Every row gives one point. Examples show where two turns around zero, p and q, send a point. Where does a point land after both, in the order given? Backwards means that the second turn is done in reverse. Each puzzle has new turns, and all numbers are rounded.
(in the rows, 128 means zero)

Turn p:
[142 138 120] => [145 137 126]
[129 172 154] => [154 118 171]
[90 92 99] => [ 75 148 109]
[150 110 139] => [138 109 106]
Turn q:
[156 144 164] => [127 154 169]
[ 70 154 127] => [ 72 124  98]
[152 120 114] => [156 133 127]
[143  88 115] => [163 100 130]
[119 135 120] => [122 130 116]
Where do these land?
q, then p: [ 92 109 119] => [ 96 137 103]
q, then p: [156 131 134] => [152 116 137]
p, then q: [ 84 105 129] => [ 89 102 112]
p, then q: [145 147  96] => [133 169 127]
p, then q: [157 172 130] => [152 157 165]
p, then q: [133 104 161] => [145  91 124]

Turn p:
[118 114 165 173] => [ 79 154 150 118]
[ 96 110  83 116] => [131  75 113 107]
[104 120 123 106] => [125 112  99 122]
[161 143 167 137] => [130 177 142 146]
[170 122 125 125] => [160 148 145 119]
[118 160 105 109] => [144 101 116 158]
Turn q:
[ 93 158 102 129] => [ 97 135 170 135]
[151 118 165 130] => [143 103  94 126]
[139 127 137 117] => [128 123 115 116]
[159 142 111 117] => [142 128 138  93]
[137 134 110  91] => [114 146 128  92]
[ 89  89 143 184] => [143 133 122 206]
Where do these land?
p, then q: [119 148  77 125] => [166 144  94 144]
p, then q backwards: [151 139 137 119] => [130 108 113 141]
p, then q: [177  96 117  94] => [142 118 121  62]
q, then p: [110 139 128 168] => [101 153 151 115]
q, then p: [119 131 180 124] => [119  93 136  90]
q, then p: [ 92 114 128 139] => [ 99 120 151 141]

Turn p:
[123 137 130 140  71 131 162 181] => [136 134 142 132  62 147 157 168]
[135 102 152 135 125 111  79 125] => [158 164 126 100 143 124 130 100]
[ 78 145 141 110 109 140 163 156] => [116 111 151 130  70 142  97 144]
[153  74  63 142 168  97  73 125] => [109 157  77  80 180  66 156 122]
[126 162 123 135 127 107 138 114] => [115 139 151 156 139 124 123 142]
[109 137 114 163 124 154 162 128] => [122  96 139 157  98 104 143 130]
[110 145 144 101  87 160 114 133] => [124 141 120 141  87 169 114 105]
[152 151 141 127 178 137 135 122] => [148 103 115 151 166 125 105 142]
[135 103 144 114 141 118 119  97] => [130 123 137 106 161 137 124 103]
[160 124 128 112 150 126 135  98] => [123 111 122 129 174 143 132 125]
Turn q:
[158 109 108 144 105 165 100 145] => [149 113 112 176 122 140  91 119]
[ 85 109 154 137 120 120 131  97] => [142 101 143  85 144 116 138 105]
[161 105 147 123 100  95 158 158] => [137 112 114 147 149  95 141 183]
[135 120 146 111  99 131 170 132] => [159 119 116 132 132 118 166 152]
[ 88 118  94  93 139 145 126 152] => [ 92 109 120 148 123 153 163  96]
[158 165  84 149 115 114 120 101] => [126 143 110 109  99 166  88 160]
[162 181 152 135 148 112  99 147] => [117 189 154 139 148 133 100 152]
[ 87 138 112 160 171 159 115 112] => [113 128 166 113  89 139 115  77]
[118 108 154 101 155 111 134 105] => [117 139 116 100 143  92 149 109]
Where do these land?
p, then q: [110 175 157 156 139 106 109 137] => [133 158 157 130 151 127  81 155]
q, then p backwards: [119 118 212 148 121 129 151 134] => [137 109 157 194 154  85 133 119]
p, then q: [127  88 111 123 102 130 117 151] => [132 126  99 125 127 155 167 141]
q, then p: [109  92 115  84 127 106 127  73] => [ 52 111 113 104 147 131 121 129]
p, then q: [160 133  94 161 153 118 116 138] => [ 84 128 139 127 103 118 131 166]
q, then p: [ 99 164 143 153 148 135 115  95] => [135 132 131 142 140 181  99 104]
q, then p: [178 132 108 119 119 141 109 126] => [122 155  97 157 121 102 145 129]
q, then p: [124  96 121 156  93 129 169 147] => [152 121 129  80 119 128 172 142]
p, then q backwards: [110 163  95  98 126 131 150 150] => [154 134  81 140 138 100 128 151]
p, then q backwards: [146 120 122  81 151 153 116 129] => [132 116  98 107 101 114  97 105]

Turn p:
[120 142 155 109 119 129 138 124 152] => [ 94 134 147 130 117 134 123 115 143]
[102 141 144 163 143 103 140 106 125] => [129 158 146 122 113 125 145 111  87]
[114 137 158 123 190 104 117  96 102] => [106 115 149 122 116  76 162 127  80]
[137 143  92 108 117 134 145 138 125] => [136 114 113 166 132 140 107 127 135]
[175 129 125 139  89 148 141 153 141] => [146 112 132 128 138 184 125 137 163]
[111 110 123 163 174 160 100 102 134] => [140 139 147  90 135  97 107 167  90]
[159  86 117 117 104 131 149 160 168] => [144  99 114 101 124 161  95 103 171]
[120 147 126 135 130 107 100 134 130] => [141 146 134 138 109 109 145 134 137]
[122 120 129 126 121 120 114  94 115] => [128 141 135 128 157 106 138 118 122]
[121 126 110  97  92 145 134 174  88] => [116 122  62 156 139 148 132 143 153]
Turn q:
[138 118 161 115 108 160 129 146 120] => [120 113 126 118 138 123  98  98  97]
[150 153 141 128  86 125 140 155 150] => [147 103 158 139 150 162 109 117 112]
[152 155 159 121  90 118 134 102 121] => [132  84 142 128 153 137 157 118  99]
[137 151 132 125 141 149 149 113 168] => [113 121 144 161  95 150 135 118 115]
[121 131 134 145 158 121  99 111 128] => [129 158 134 115 112 113 157 133 123]
[153  98 115 150 155 101 146 136 117] => [128 141 111 100 123 152 139 114 172]
[113  97 111 133 135 108 116 110 138] => [114 153 107 121 132 135 140 158 137]
[153  90  85 140 112 160 125 153 113] => [ 96 149 127 129 165 126  90 106 167]
[132 134 137  98 155 116 114 126 117] => [124 114 137 100 103 110 132 141 128]
[ 31 154 105 126 140 122 127 127 108] => [177 144  96 169 109  72 124 176 130]
Where do these land?
q, then p: [155 141 114 157 104 100 135 127 138] => [108 104 152 106 121 147 108 145 109]
q, then p: [128 105 136 154  74 143 115 126 116] => [134 107 136 136 118  92 130 149  80]
p, then q: [142 188 161 131 112 133 120 121 108] => [169 132 105 157 112 142 116  86 112]
p, then q: [138 113 135 111 147 115 147 107 146] => [112 127 102 108 131 120 148 142 109]
p, then q backwards: [137 121 177 171 127 128 120 114 145] => [166 130 144 139 147  99  87 130 141]
p, then q backwards: [145 168 105  86 121 149 106  80 113] => [119 161  75 123  79 156 115 113 125]
q, then p backwards: [123  95 109 142 177 105 107 149  91] => [101  91 142 137 107 120  77 152 155]
q, then p: [133  92 115 143 141 141 134 155 127] => [129 145 153 150 128 105 109 144 142]
p, then q: [124 133 115  68 145 142 140 147 115] => [134 179 101 130 151 133 122 157 143]
p, then q backwards: [109 143 149 112 128 113 131 149 170] => [146 125 114 120 177 150 136 137 138]
q, then p: [101 126 110 128 145 100 155 142 129] => [157 121 133 130 123 150 108 137 161]
p, then q: [102 112 112 133 115 168 125 118 139] => [136 144 165 118 112  99 120 145 129]

Turn p:
[108 128 103 149 101 125 149 132 168 108 128] => [ 95 141 125 111 125  96 131 158 119 151 105]
[213 130 138 168 150 126 125 101 103 132 115] => [141 133  97 119 207 175 102 108 131 115 130]
[126 142 137 126 168 151 126 148 155 133 120] => [139 118 138 143 145 134 173 149 114 129 140]
[113  94 109 168 167  58 122 149 117 120 130] => [121  90 102  99 134  96 110 147 107  55 124]
[139 147 191 156  99 127 127 137 106 127 115] => [153 148 178 106 162 124 109 116 161 123 132]
[ 97 124 123 126 166 136 127 115 102 141 162] => [135  96 135 144 112 122 126  99  85 120 143]
[184 150 147 109 165 133 104  68 145 128 137] => [114 149  99 175 176 160 134 101 131 129 178]
[116 113 116 103 115 131 139 160 135 117 155] => [117 129 135 139  95 119 147 125 129 121  90]
[109  75 135 113  65 142 122 110 111 144 111] => [149 156 112  84  79 116 116  94 156 155 124]
[102 135 110 109  47 155 103 146 130 137 119] => [119 123 145 109  80 120 127 128 184 185 109]
[128 152 129 104 161 144 132 124 108 103 115] => [123 130 149 143 121 172 133 137 107 119 149]
[102 146  97 105 133 110 160 147 155 146 129] => [131 122 122 162 100 105 128 175 112 135 111]
Turn q:
[136 136 103 113 131 152 158 149 141 166 135] => [142 132 125 139 109 115 124 166  83 117 139]
[135 113 115 102 141 149 180  89 134 136 115] => [169 125 117 119 109 102 115 121  95 108  88]
[113 107 130 124 132 148 127 111 118 161  77] => [127 114 111 107  87 116 145  96 110 103 137]
[126 121 152 128 116  91 141 141 112 116 116] => [117 112 151 125 107 153 117 126 154 133 112]
[118 126 138 164 122  74 100 151 110 108 149] => [105 102 156 143 150 159 122 120 169 159 149]
[133  97 138 150 139  85  95 159 130 102 133] => [ 78 103 161 127 156 144 117 113 144 148 133]
[148 109  87 141  99 162 143 116 152 117 117] => [150 122 147 109 150  87 152 145 115  92 123]
[162 138 103  90 153 158 138 115 132 114  82] => [120 148 114 144 121 108 155 119  94  88  78]
[112 112  91  92 139 139 142 107 175 121 117] => [140 146 141 120 123  71 136 119  91 143 101]
[108 168 161 195 104  89 105 146 144 128 137] => [116 138 156 151 131 139 107 125 198 134 189]
[142 132 133 141 115  70  93 117 122 142 167] => [140 135 163 136 157 178 121 107 136 159 156]
[151 106 155  86 143 167 137 114 142 130 122] => [121 154 101  91 125 124 111 127  95 108  95]
[111 178 127 150 166 182 127 134  88 119 204] => [148 125  39 169 173 134 114 170 141 152 150]
[ 98 149 159 117  91 127 107 142  94 132 122] => [121 136 111 111  97 160 154 139 167 146 143]
Where do these land?
p, then q: [114 116 158 154  98 148 119 160 108 148 130] => [125 160 148 105 113 146 105 103 110 110 100]
p, then q: [ 93  91  93 111 168 132 107  95 102 123 114] => [172 103 121  94 154 143 168 160 122 153 115]
q, then p: [163 111 112 129 148 134 137 150 126 155 157] => [137  93 146 108 122 156 134 100 119 105 122]
p, then q: [161  99 180 140 131 120  91 114 134 149 131] => [155 155 136 156 166 107  99 106 109 134  96]
q, then p: [157 143 117 162 103 101 116  82 130  75 119] => [120 175 119 137 182 127 156 149 101 115 165]
p, then q: [144 160 158 118  81 156 147 123 124 129  97] => [115 185 111 138 113 137 107 135 117 103 164]
p, then q: [113 107 125 130 113 132 141  98 147 105 154] => [157 129 126 146 102 138 146 111 146 153 134]
q, then p: [109 158  78 101 145 108  95 100 161 128 102] => [150 142 139 140 166 107  56 136 107 135 140]
p, then q backwards: [125 147 136 138 110  79 170 157 157 150 122] => [135 153 114 130 124 153 181 137 163  91 144]
q, then p: [ 90 167 132 132 181 167 125 158 103 164 104] => [ 88  84 115  99 107  97  86 128 117 157  82]
p, then q backwards: [115 114 108  92 118  95 150 125 124 103 183] => [136 144 140 110 177 124 150 142 144 128  71]
p, then q: [152 124 138 130 141 163 139 173 121 106 122] => [118 130  99 122 101 113 114 139 129  89  95]
